Each row of a before or after table is a point. One or more steps were done to the points. Then noise was added and the rows were shuffled. The steps act on how far a point lies along the listed directions, d1 being the first. Write out the steps. A step turns or swaps two directions, mirrors them in a line or flattens them onto one, adds a multiple of one to another, or multiplies one. Angles are multiples of 10 degrees, from the lower direction toward the higher: turns from -170 to 170, lines from 10 to 170 but not 90. Use the fewest steps. Two steps may share a direction if one is a turn and the other turns, adds or multiplies; they go together, in the order done. Otherwise the lowest direction goes first.

Directions:
(1): [37 35]
(2): [-35  37]
Before (9 x 2):
[[-49  36]
 [-31 -84]
 [-24 -51]
 [-13  44]
 [ 20  14]
 [-21  17]
 [ -1 -27]
 [-60  24]
 [-10   1]]
After (9 x 2):
[[  5  24]
 [  8  -9]
 [-72 -55]
 [-44 -36]
 [ 40 -51]
 [ 45  -1]
 [ 22 -12]
 [-26 -10]
 [ 47 -37]]
Steps: mirror d1 and d2 in the line at 10 degrees

Directions:
(1): [-41  -5  47]
(2): [ 30 -50  21]
(3): [36 36 36]
Before (11 x 3):
[[ 12   7  31]
 [ 12 -33 -15]
 [-35 -24   8]
 [-51   9  -4]
 [-16 -42   9]
 [-41  -6   5]
 [-43  36 -27]
 [ -6 -21   0]
 [-48  24 -17]
 [-31 -13 -10]
 [ 57  43 -58]]
After (11 x 3):
[[-46  -2 -20]
 [  6 -31  -3]
 [-67  64 -48]
 [  7 -66   5]
 [-27  -8 -26]
 [-26 -33 -11]
 [  4 -10  38]
 [ 53  85 -26]
 [-63  82 -54]
 [-62  31 -37]
 [ 34 -46  -5]]
Steps: turn d1 and d3 by -30 degrees; multiply d2 by 2

Directions:
(1): [-33  26  30 -51]
(2): [ -7  45 -56  -5]
(3): [ 3 47 34 42]
(4): [-64 -16  -8  29]
Before (13 x 4):
[[ 46  -4  42  74]
 [  7 -77  11  10]
 [  4  51  -4 -19]
 [-66 -13 -26 -28]
 [-52   2  12  62]
 [ 10  -4 -15  -5]
 [  3 -22 -25 -30]
 [-38   2  37  -8]
 [-27  14 -50  86]
 [-68  32   2  29]
 [-10 -45 -13   6]
 [-52 -17  37  54]
 [ 21 -22  59   0]]
After (13 x 4):
[[ 11  -6  12   8]
 [-62 -19 -57   2]
 [  9 -18  38   2]
 [-26  14 -39  92]
 [-60  -2 -46  30]
 [-44   2  -7 -32]
 [  5 -81 -13   1]
 [ -7 -46   5  18]
 [-71  32 -16  19]
 [-58 -15  49  15]
 [ 12 -24 -37 -47]
 [ 31  -6 -91   9]
 [  8  53  16  -9]]
Steps: swap d2 and d3

Directions:
(1): [-24 -62  -4 -53  13  22]
(2): [ 47 -48 -15  18  15 -51]
Before (8 x 6):
[[  24  -82  -31    3   10  -71]
 [  41  -42   -8   44   21  -45]
 [  11  -10    1   -7   15    3]
 [  29 -121  -20  -10   32  -31]
 [  49  -26  -13   35  -11  -71]
 [ -31   10   27  -23  -16   55]
 [   4   14  -16    8   -9   12]
 [  15  -35   -1   -6   13  -26]]
After (8 x 6):
[[-12 -50  18 -44  -1  35]
 [ -3   9 -16  -3  -9  23]
 [ 28  57   3  56 -28 -42]
 [ 31  33   3  72   2 -29]
 [ 41   7 -22  65 -10 -84]
 [ 26   3   4  22   8 -34]
 [ 20   0  -3   3  14  -7]
 [ 74 -36 -20  68  15 -76]]
Steps: turn d1 and d2 by 60 degrees

Directions:
(1): [-7 -3 22 83  4 34 42  2]
(2): [ 10  66  29  18  25 -54  -5  36]
(3): [ -7  12 -38  35  49  15 -65 -27]
(4): [-90 -19  -9  -7  25 -14  10  31]
(5): [-18  54 -12 -12 -36  62 -17  38]
(6): [-20  36 -57  15 -38 -33  31 -41]
Before (9 x 8):
[[ 14  -1  22 -12  15  -2   7  -8]
 [-61  -7 -25  45  -1  24   8  -8]
 [ -3 -15  33   3 -10  -9  21  -3]
 [-20 -12 -37  31 -18  41  15 -17]
 [ 40  -5  27 -17 -21  24   4  -1]
 [ 32   6   5   0  -2  -2   8 -12]
 [  0   9  -1  13 -18   3  28  -4]
 [ -5  -1  -4 -24 -26  -1   9  -2]
 [ 15  23  23   6 -19  35  -7  -2]]
After (9 x 8):
[[-67  -9  -5 120   3  55  46  -6]
 [ 32   5   6   1  -2   0   9 -13]
 [ -3   9   9  49 -16  19  46  -3]
 [ 14  22  29  32 -18  45   7  -2]
 [ -3   0 -12 -53 -28 -14  -5  -3]
 [-24 -15 -20  93 -14  67  45 -17]
 [ 39  -4  27 -19 -22  23   3  -1]
 [ -5 -17  39  28  -9   3  34  -2]
 [ 15  -1  22 -17  15  -3   4  -8]]
Steps: multiply d1 by 3

Directions:
(1): [-47  30  63 -10  16   1   3 -26 -59]
(2): [-30  45 -15 -43  37  48 -28   1  48]
Before (13 x 9):
[[-14  18  -3 -18  43  42 -40  -6  35]
 [ 24  18 -29 -30   1  22 -20  15  39]
 [ 60 -50 -81  29 -27 -11  11  49  91]
 [ 26   1 -67 -15  -3  28   5  18  48]
 [ 13 -20  58  47 -57 -59  24 -28 -64]
 [ 32 -28 -21  50 -30 -17  25  14 -13]
 [  1 -34   9  31 -35 -37 -21  18  20]
 [-27  44 -14 -26  17  35 -61 -19  61]
 [ 36 -74 -19  73 -37 -67  17  17   4]
 [ 47 -67 -69  34  -3 -30  20  27  68]
 [ 53 -24 -72 -11   0  15 -23  19  90]
 [-25  16  -8 -10   9 -15  -3   3   0]
 [ -5   2  29  30  10   7  21 -16 -41]]
After (13 x 9):
[[ 34 -26 -14  44  -6  -1  23   3  -6]
 [  4 -13 -71   7  17  12 -31  29 107]
 [-37  26 -37 -38  65  44 -20   5  90]
 [-51  63 -23 -51  54  66 -30  16  89]
 [-19   5  -2   0   0 -26   5   1 -14]
 [-37  51  -4 -43  28  47  -3 -10   0]
 [-51  37  63   0   1  -6 -33 -49 -41]
 [-26   8  54   5  30   9 -20 -25 -42]
 [ 67 -38 -53  34 -59 -31   1  15  59]
 [ 16   9 -51  10   1  30  -4  22  49]
 [-43  57  13 -59  54  54 -39 -21  34]
 [-13  -7  -8   3 -15  -6 -40  24  61]
 [-16  43  26 -38  12  21 -15  -9 -15]]
Steps: turn d1 and d2 by -90 degrees

Directions:
(1): [-31  -6 -51  34  40  41  17 -40 -54  38  -8]
(2): [-50 -15 -30  41   0 -36 -42  67   4  20  34]
Before (9 x 11):
[[  58    1    4  -25    6   13   30  -12   10  -19  -20]
 [ -30   -9   -5    9   -3   -8   -6    7   -1   35   23]
 [  60   20   24  -58   25   84   81 -121  -31    8  -59]
 [ -20    7    6    5   -3  -44  -26   32    4    5   25]
 [  28    9   15   -3   27   51   36  -80  -31    0  -14]
 [  26    4   24  -18  -15    2    0  -15   27  -25   -1]
 [  71   13   78  -60  -54  -29    1   37   62  -62   -2]
 [ -17    4  -30    9    7  -15  -11    9  -16    0  -18]
 [  60   -4   22  -59  -13   23   48  -62   21  -24  -18]]
After (9 x 11):
[[-55 -30 -73  40  20   0  -9  16 -19  49  33]
 [-19  -1 -58  39  53  71  43 -60 -78  44 -17]
 [ -5 -18 -52  35  27   4   2  24 -15  20   5]
 [ 24  24  29 -25   6   1  22 -41 -10  -9 -12]
 [ 12   8   1 -18 -13 -13  -4   3   2 -23 -27]
 [-98 -25 -62  69  12 -44 -59 110  -7  62  51]
 [-43 -14 -11  50   6 -30 -46  54   3  16  47]
 [  3  -2  31 -24 -24  -8   7 -12  16  12   9]
 [-19  -8 -28  23  21  22  -6 -21 -12  13  10]]
Steps: turn d1 and d2 by 150 degrees

Directions:
(1): [ 16 -35  -7  71  11  -4  28 -16 -21   0 -19 -84]
(2): [-15 -17  16  53 -68  -3 -10  44   8 -67  20  21]
(3): [ 45 -41  18 -23  15  -4 -28 -69  30 -62  21  -2]
(4): [-10 -31 -34  20 -28  45 -64 -32 -17  23 -59  27]
(5): [ 89  18  19 -10 -10  42 -37  52 -10  13   6 -26]
Before (9 x 12):
[[-16 -16 -15   1   8  -9  10 -36   2  34 -20 -22]
 [  1   2 -18   6   2  18  -6  -6   2  15 -18  -8]
 [-19 -15   1  57 -22 -16  10  21   3 -41  23  -4]
 [-17 -14   2  49 -46  -1  26  30  -3 -19  -1 -19]
 [  4   8 -34  -8  29  32  -3 -10 -11  32 -34 -26]
 [ -9  -6 -30  24  20   7  -7 -27 -29  64 -45 -12]
 [-24   1 -22  11  14 -11  13   1 -15  38 -15 -12]
 [ 20  -7 -21  10  44   4  30 -11 -24  42  -9 -48]
 [-19 -48 -39  21   8  30 -42 -47 -19  47 -54  -8]]
After (9 x 12):
[[  12  -32  -29  106   24   -3   66   15  -51   38  -28 -120]
 [   8    0  -17   21    0   19   -1    0   -5   15  -20  -24]
 [ -11  -15  -25   27   22   -9   17  -15  -21   41  -25  -41]
 [  22  -50   -3   47   32  -17   11  -59    6  -37   10  -56]
 [  -1    6  -34   38    8   32   13   25  -23   30  -37  -53]
 [ -22  -25  -22   58  -14   -4   22  -10  -16   37  -35  -54]
 [   5  -21  -33   79   12   13    7  -10  -45   64  -56  -66]
 [  38  -57   -3   38   24   -4   30  -67    0  -15  -12  -91]
 [   0  -55  -39   86  -15   42  -30   -4  -41   49  -64  -60]]
Steps: multiply d1 by 3; swap d2 and d3; turn d4 and d5 by 20 degrees

Directions:
(1): [-10 -23 -47   7 -33 -26 -58   4 -28 -57  70   2 -20  30]
(2): [-59 -30 -17 -37  24 -28  13 -89  29 -22 -24 -10 -27  -1]
(3): [  2   0  -4  -5  63  37 -42  26 -14 -66 -51 -52  18  11]
(4): [ 42 -13 -76  27  -1  47  56 -34  -7   4  23 -49  11 -11]
Before (14 x 14):
[[   6  -21  -38    8   16    7  -11  -13  -20  -55   21  -31   -1    7]
 [ -15  -23  -24  -23   31  -20  -29    7    1  -42    2    0   -2   11]
 [  27   24   17   -5   15   35   54   -7   26   66  -46    6   33  -32]
 [ -14   -1   37  -23   30   10   54  -16   38   49  -49   22   -7  -22]
 [   4  -39  -42    9    7   25   42  -25   18  -10  -10  -32    5  -32]
 [  -8  -17  -56   19   11   33  -39   -2  -28  -73   15  -43   16   27]
 [ -62  -29   25  -25   19  -26   27  -64   31   24   -8   47  -22   -4]
 [  32    9    6   28   64   65   20   22   10  -11  -51  -34   32    6]
 [   1  -34  -45  -17   15    3  -16  -21  -11  -79   12  -27  -13    2]
 [ -32  -45 -115   10  -10  -12  -39  -48  -56 -102   64  -12  -41   50]
 [ -42   -2   36  -50    0  -39   37  -73   19   62  -18   26  -11  -23]
 [  13  -43  -80   20   35   51   -4  -19  -41  -51   40  -51   25    6]
 [ -39    9   58  -21   10   14   51  -37   32   57  -68   11   11  -17]
 [  31  -13  -35   23  -32   11   -9   26  -19   -6   54    7    0    3]]
After (14 x 14):
[[-26   2  52   7 -31 -47  -1   1  28  42  26  78 -16  16]
 [ 38  -5 -30  10  -3   8  32  24   0  26  27   8  15  -9]
 [ 57  11  12  10 -15  27  59  27   1  38   0  11  16 -34]
 [ -2  -4  50   1   1   0   1  51  18  18 -37  22  13 -29]
 [ 11   6  52   5  14  25  71   3  10  96 -20  35  35 -36]
 [ -7 -15  -4 -14  29  18  44 -43  25  15 -37 -11  -2 -23]
 [ 31  12  21  15  -1  12  55   3   3  41  -3   7  14 -25]
 [-21 -10  22 -12   7 -17 -69  57 -12 -43  15  29 -18  27]
 [-36  -1  30  -2 -22 -11 -90  52 -32 -47  16  17   3  39]
 [ 72  35 -20  44  22  90 121  14 -21  75 -50 -13  33 -27]
 [-44   3  38 -37   2 -42 -75  14   9 -21 -13  44  -4  14]
 [ 17  18   9  27 -28  29  73 -10  13  76  -2  18  25 -22]
 [ 16  -8  -3  25  34  43 -52  68 -36 -47  15  -3  20  23]
 [  9   8   8 -13  27  12 -85  57 -54 -53   5 -27  22  21]]
Steps: turn d1 and d4 by 120 degrees; turn d2 and d3 by 160 degrees
